Every row gives one point. Each copy is the shape, with its points in the same order, turned, moved and blurred by noise. Is it also mirrored, or only turned?
In the rows, 128 means zero.

Shape (6 x 3)
[[117 168  77]
 [120 154 118]
 [155  87  90]
 [ 95 124  95]
 [154 116 136]
 [ 98 145 160]]
Copy 1 (6 x 3)
[[110 152  59]
 [133 125  81]
 [111 175 146]
 [ 89 124  98]
 [155 139 132]
 [141  83  99]]
Copy 1 is: mirrored
Copy 2 (6 x 3)
[[132 160  77]
 [115 131 104]
 [192 127 137]
 [133 164 135]
 [148  96 129]
 [ 83 119 136]]
Copy 2 is: mirrored

Shape (10 x 4)
[[142  63  80 105]
 [129 148  73 130]
 [ 89 149 104 123]
 [ 96 106 102 101]
 [169 183 160  95]
 [142 116 159 136]
 [129  99 128  93]
 [ 94 112 101 154]
 [136 115 107 119]
 [171 160 108 156]]
Copy 1 (10 x 4)
[[144 166 127  61]
 [135 184 126 148]
 [152 146 149 162]
 [152 137 161 110]
 [ 51 113 123 156]
 [122 101  99 118]
 [122 122 143  91]
 [177 145 117 132]
 [130 149 121 113]
 [105 163  75 154]]
Copy 1 is: mirrored
Copy 2 (10 x 4)
[[103  57 107 137]
 [109 139  90 103]
 [ 92 154 132 112]
 [ 84 108 141 124]
 [188 149 159  78]
 [155 127 151 152]
 [121  93 154 123]
 [ 90 141 114 152]
 [125 111 119 125]
 [170 152  88 115]]
Copy 2 is: only turned
Copy 3 (10 x 4)
[[134 163  82 172]
 [140 108  76 104]
 [142  77 114 128]
 [131 107 103 169]
 [ 66 114 162  93]
 [143 147 166 121]
 [114 149 125 163]
 [178 104 112 148]
 [133 137 103 141]
 [125 140 115  68]]
Copy 3 is: mirrored
Copy 4 (10 x 4)
[[103 117  92  56]
 [131 153  86 137]
 [127 112  97 158]
 [105  97 103 123]
 [118 169 188 162]
 [151 119 169 109]
 [103 107 140 105]
 [154  97  87 121]
 [126 128 120 113]
 [172 182 127 135]]
Copy 4 is: only turned

Shape (14 x 8)
[[ 71 107 142 181 136 147 167 154]
 [126  90  54 134 143 111 101 116]
 [111 127 132 135  79  66 146 127]
 [167  76 141 152 107 117 117 147]
 [112  94 127  86  78 156 136 121]
 [ 74 125 188 113 158 194 164 145]
 [117  84 115 181 122 107 132 102]
 [130 112 117 142  98 157 118 134]
 [119 100  77 112 130  85 138 164]
 [166 148 108  74 150 104 130 163]
 [130 147  95 141 134 119 150 136]
 [144 162 124 116 137 134  83 133]
 [132 153 136 148 145 101 171 141]
 [131 128 171 113 162 116 164 121]]
Copy 1 (14 x 8)
[[112 180 131 164  80 151 126 161]
 [ 69 158 132 126 162 138 164  67]
 [ 87 110 105  95 136 164  93 137]
 [ 78  94 148 176 139 125 110 117]
 [ 85  95 157 108 125 126 173 162]
 [166 160 146 164 103 129 178 203]
 [ 95 135 125 142 100 158 122  85]
 [ 98 129 169 128 122 107 133 126]
 [ 51 158 105 129 174 143 141 129]
 [107 137 106 126 217  99 136 148]
 [112 162 109 113 144 112 121 124]
 [139 139 167 118 188 113 126 119]
 [133 154  88 136 134 121 101 146]
 [153 117  94 154 141 134 141 155]]
Copy 1 is: mirrored
Copy 2 (14 x 8)
[[140 127  94 141 156 175 157 191]
 [ 83 129 114  67  80 123 123 153]
 [125 160  84 168  95  99  98 172]
 [143 147  87 104 123 143  79 115]
 [ 92 129  99 171  87 167 123 109]
 [115  90 120 189 187 176 167 130]
 [101 165  78  99 131 144 109 171]
 [120 156 121 127 109 159 128 122]
 [131 104  93 108  71 106 122 162]
 [139  94 121 131  98  68 129  98]
 [129 143 110 119 114 102 159 144]
 [115 137 168 128 124 100 115 110]
 [147 139  89 142 149  90 150 155]
 [115 110  84 155 174 100 132 127]]
Copy 2 is: only turned

Shape (14 x 11)
[[160 110 166 161 150 176  73 116 172 130 125]
 [ 97 118 100  76  94 148  76  99 104 141 124]
 [134 146  88 136 133 121 105 123 127 136 119]
 [121 125  99 119 123 114 112 127 130  89 147]
 [170 102 135  64 109 123 133 115 181  98 114]
 [111 115 105  97  99 170  96  56 122  94 141]
 [ 97 160  85 132 111 121 146 114 121 155 169]
 [130 174 108 105 111 125  90 131 141 140 169]
 [121  80 118 160  88  93 120 124 111 121 109]
 [139  82 152 130 168 133 106 136 123 152 133]
 [ 19  95 123 115 178 107 115 172 142 159 130]
 [120 114 132 158 129 138 131 161 135 151  85]
 [140 192 146 130 139  95 121 144 132 131 134]
 [ 98  85 140 131 161 193 120 148 139 107 173]]
Copy 1 (14 x 11)
[[144 131  68 130 160 121  81 127 142  98 163]
 [118 118 173 114 187 180 103 161  93 138 132]
 [140 127 145 160 129 141 107 139 110 157 136]
 [125 141 144 117 114 145 109 141 107 136  88]
 [106  94 148 109 107 114 116 129  82  61 131]
 [115 139 134  80 190 158 116 124  68 133 118]
 [ 85 126 143 162 141 154 145 136 115 187 104]
 [ 81 115 125 143 120 161  83 157 108 164 133]
 [155 130 150 174 151 161 121 118 122  99  77]
 [127 154 139 142 146 133 113 136 172  93 149]
 [117 155 166 159 167 113 143 240 181 132  92]
 [167 103 120 171 138 135 140 155 152 117 125]
 [114 137 111 175  76 166 119 168 114 141 143]
 [114 143  98  78 160 118 126 148 183 126 109]]
Copy 1 is: mirrored
Copy 2 (14 x 11)
[[ 62 110 180 121 123 101  87 164  98 128 160]
 [135 100 163  71  85 175 101 150 141 140  74]
 [ 98 109 115 123  99 141 123 148 137 112 100]
 [122  97 104  77 109 120 142 152 114 129 113]
 [ 79  97 139  72 145 156 146 143  48 154  92]
 [110  81 171  52  87 136 131 126 142 172 108]
 [129  96 121 110 124 164 166 127 176  97 112]
 [102 103 124  72 113 160 125 143 139  70 119]
 [129 152 111 119 137 127 128 171 135 173  95]
 [123  92 135 146 138 142  85 163  92 140 145]
 [215  72 145 162 132 123 112 179 110  82  80]
 [121 148 145 168 111 132 128 158  99 121 112]
 [108 131  93 109 134 135 117 109 109  65 126]
 [155  71 173 114 108 119 132 177  96 135 181]]
Copy 2 is: mirrored
Copy 3 (14 x 11)
[[121 178 116 166 158  59 105 134 110  96 150]
 [152 196 126 134  92 163 166  90 116 147 128]
 [139 134 109 128 148 131 162 118 125 156 163]
 [132 118 138 116 110 138 157 122 103 123 164]
 [ 90 151 101 131  95 166 100 124 129  85 189]
 [153 175 124 103 102 132 150  58  99  93 145]
 [113 113 133 104 146 139 171  83 141 165 127]
 [ 97 138 125 149 149 154 169 105  90 150 133]
 [141 151 120  95 101 107 186 162 164 116 153]
 [144 151 142 174 127 106 123 147 164 119 131]
 [121 161 224 120 107 122 124 154 164 209 142]
 [130 150 104 118 130  91 120 164 162 165 141]
 [110 111 119 123 186 156 134 155 108 146 137]
 [127 132 166 144  86  76  90 104 119 132 113]]
Copy 3 is: only turned

Shape (15 x 12)
[[166 213 107 118 145  56 151 171 123 144 132 133]
 [138  97  87 110 122 123 178 113 169 152 138 114]
 [ 83 138  92 137 148  95 167 188  88 133 121 159]
 [ 89 117 140  81 152 151 106 146 139 121 169 102]
 [132 157 119 150 163 113 125 176 104 147 122 169]
 [173 155 132  92 184 106 119 116 132 138 147 181]
 [183 121 142 146 141 162 111 185 170 116 114 117]
 [146  86 139 113  59 118 100 110 125 106 126 119]
 [109 129 156 136 160 125 110  72 134 110 123  83]
 [ 92 147 174  85 193 139 101 153 103 203 121 106]
 [160 130 139 131 120 147 160 187 106 141 151 116]
 [134 122 146 163 124 118 122 113 114 131 109 118]
 [117 114  69 120 128 149 109 131  61 112 120 140]
 [ 84 153 135 144 110 148 123  98 135 149 128 112]
 [102 112 121 142 153 130  73 152 114 154 169 131]]
Copy 1 (15 x 12)
[[148 157 136  75 171 159  94 169  79 166 180  85]
 [169 144  99 102  91 148 129  69 122 115 171  69]
 [144 157 120 138 159 104  74  84  71 175 127 110]
 [145 130 136 146 155 129 105  92 152  72 159 147]
 [131 131 155 127 156 108 102 141  86 157 124 106]
 [168 132 168  67 139 116 160 145  99 126 145 124]
 [ 74  94 147 130 128 132 150 124 124 102 143  59]
 [112 117  51 113 114 155 151 113 177 120 109 116]
 [128 144 141 147  96 167 155  99 163 137 183 166]
 [156 109 212 121 147 109  68 117 186 140 162 133]
 [117 124 138 121 131 166  83 112 109 106 103  76]
 [115 129 124 135  95 148 133 123 141 159 138 125]
 [126 200 103 141 128  93 116 116 129 125  90 129]
 [128 124 114 140  79 133  87 126 141 131 182 147]
 [158 121 140 179 148  96 125 140 134 119 138 128]]
Copy 1 is: mirrored
Copy 2 (15 x 12)
[[155 140 148 117  90  51 173  84 165 122  99 136]
 [116 142 102 147 158 138 118  86 108 180 100 142]
 [159 117 160 119 135 105 140 122 130 121 148 214]
 [163 151  73 103 108 127  88 173 103 151 138 143]
 [172 118 156 122  93 125 150 108 129  91 133 156]
 [159 151 148 106  83 129 105  96 158 133 134  81]
 [124 122  60 115  79 155 162 103  87 104 140 113]
 [ 83 109 106  87 143 147 146 177 111 164 117  98]
 [143 155  97 174 142 145 119 188 152 124 122  92]
 [223 197 111 107  94 169 135 166 135 122 108 156]
 [154 144 101  89 139 115 174 101  77 117 138 136]
 [131 123 124 140 149 145 165 163 127 112 120 110]
 [173  76 147 117 136 147 137 154 106 169 162 142]
 [157 125 102 139 159 140 126 171 118 109  80 134]
 [164 133 140 131  84 147 103 169  72 118 121 140]]
Copy 2 is: only turned
Copy 3 (15 x 12)
[[141 171  52 158 144 152 118 159 116 178 167 144]
 [132 134 163 153 190 112 156 147 103 140 113  89]
 [113 160 132 116  75 119 152 158 123 197 153 102]
 [142 134 141 121 102  82 130 160  83  75 110 130]
 [101 147  94 116 105 116 139 146 152 159 160 146]
 [147 155  68 150 151  87 173 117 146 117 141 145]
 [ 81 145 153 123 171 117 136 179 130  94 159 193]
 [156 149 193 179 125 158 145 125 127  79 138 143]
 [169 102 147 105 145 120 139  96  77 102 132 167]
 [ 95 127  65  78  92 128 138 120  83  87  85 135]
 [127 161 134 101 136 148 140 198 152 117 126 127]
 [135 120 156 115 131 154 137 113 127 131 142 160]
 [134 122 153 127  91 122 150 136 143 106 198  88]
 [147  66 146 135 117 135 121 134 103 124 116 136]
 [108 137 136 111  91  89  91 121 135 102 127 134]]
Copy 3 is: mirrored

Shape (15 x 12)
[[146 105 151  60 144 112 164 148  85 147 139 114]
 [ 53 128 122 167 170 135 102 113 124 161 131 133]
 [133 149 115 152 135 159  86 134 112 137 115 112]
 [148 119 164 139 172 121 136 152 141  97 142 180]
 [129 174 182 102 110 155 101 152 136 121 141  92]
 [113 166 142 120 126 169 130 126 104 121 148 138]
 [139 150 129 148 167 135 158  85 114 139 128 104]
 [107 155 109 105 111 107 139 169 179 147  96 199]
 [153  82  85 121 125 164 148 136 164 110 136 121]
 [143 121 201 167  90 131 170 141  69 156 134 113]
 [155 143 108 133  93  77 165  86 148 138 168 129]
 [113 120 163 148 153  86 119 114  95 166 145 100]
 [ 95  93 125 144  54  99 129 116  97 127  94 109]
 [146 110  98  79 121 193 106 161 138 117 133 154]
 [126 124 108 186 148 151 143 153 108 101 149 115]]
Copy 1 (15 x 12)
[[149 166 105 129 200  73 129 155 178 142 114 149]
 [102 121 114 154 104 142 136 181 142 164 168  72]
 [125 128 157 165 121 140 125 116 133 152 170 132]
 [168 141 103 134 170 137 146  98 147 114 134  70]
 [149 118 125 195 123 119 109 104 166 137  95 153]
 [132  95 146 155 153 127  98 134 165 117 127 112]
 [108 100 120 153 173  81 151 140 125 130 163 113]
 [148 179 136 133 124 156 109 162  89  80  79  86]
 [121 143  89 141 189 159  90 122  88 125 167 152]
 [149 106 118 116 145 115 182 146 203  97 150 181]
 [131 112  85 110 127  58 105 135  91  72 147 134]
 [127 124  97 135 112  77 155 160 157 159 162 120]
 [101 121 112  64 106 139 128 163 139 133 126 180]
 [132 175 134 158 180 172  61 108 128 132 143 142]
 [159  88 125 129 162 158 126 141 127 146 180 119]]
Copy 1 is: mirrored
Copy 2 (15 x 12)
[[158 120  82  98 143 113  97 150  97 135 151 174]
 [113  44 136 169 100 113 141  97 146 122 105 128]
 [115 122 141 163 131 138 152 113 167 107 140 141]
 [123  96 126 158 162 142 130 104  81 170 182 108]
 [113 128 101 136 197 104 185 137 142 115 135 147]
 [120 102  98 158 137 141 178 156 135 137 141 142]
 [138 141 117 161  87 114 157 112 102 139 122 137]
 [119  85 174 141 172 115 115 156 154 222 134 122]
 [ 89 143 132 115 102 110 111 149 139 140 190  91]
 [155 111 155 107 144 147 173 161  56  85 126 155]
 [136 159 120 133 127 128 117 164  96 157  81  75]
 [150  95 118 139 130 119 121  94  93  96  90 143]
 [109 108 162  55 122 164 137 135 139 115  89 128]
 [117 111 109 129 144 130 123 166 184 146 210 122]
 [ 70 117 138 166 103 152 140 125  99 113 157 129]]
Copy 2 is: only turned
Copy 3 (15 x 12)
[[148 132 107 151 196 160 137 120 171 164 149 140]
 [ 82 106 126 122 138  89 140 135  64 135 130 192]
 [105 112  88 130 101 116 131 156 124 114 102 150]
 [182 128  91 140 149  97 115 105 101  95 166 138]
 [143 122 101 160 142 149  78 145 153  99  82 184]
 [102 118 119 165 142 104 103 122 145 101 120 149]
 [103 136  92  98 145  95 145  88 151 123 118 168]
 [129 126 154 134 106 182 110 119  98  77 201 153]
 [129 179 114 120 106 140 105 102 110 151 121  96]
 [146 187 109 165 152  84 144 165 189 132 146 199]
 [150 149 179  77 123 115 123  93 178 128 134 154]
 [142 117 119 109 168  98 159 144 134 154 123 201]
 [105 190 164 101 149 129 139 201 136 123 132 152]
 [124 130 111 181 111 165 106 121 110 124 117  81]
 [115 145  84 117 114  67  95 139 125 144 143 137]]
Copy 3 is: mirrored
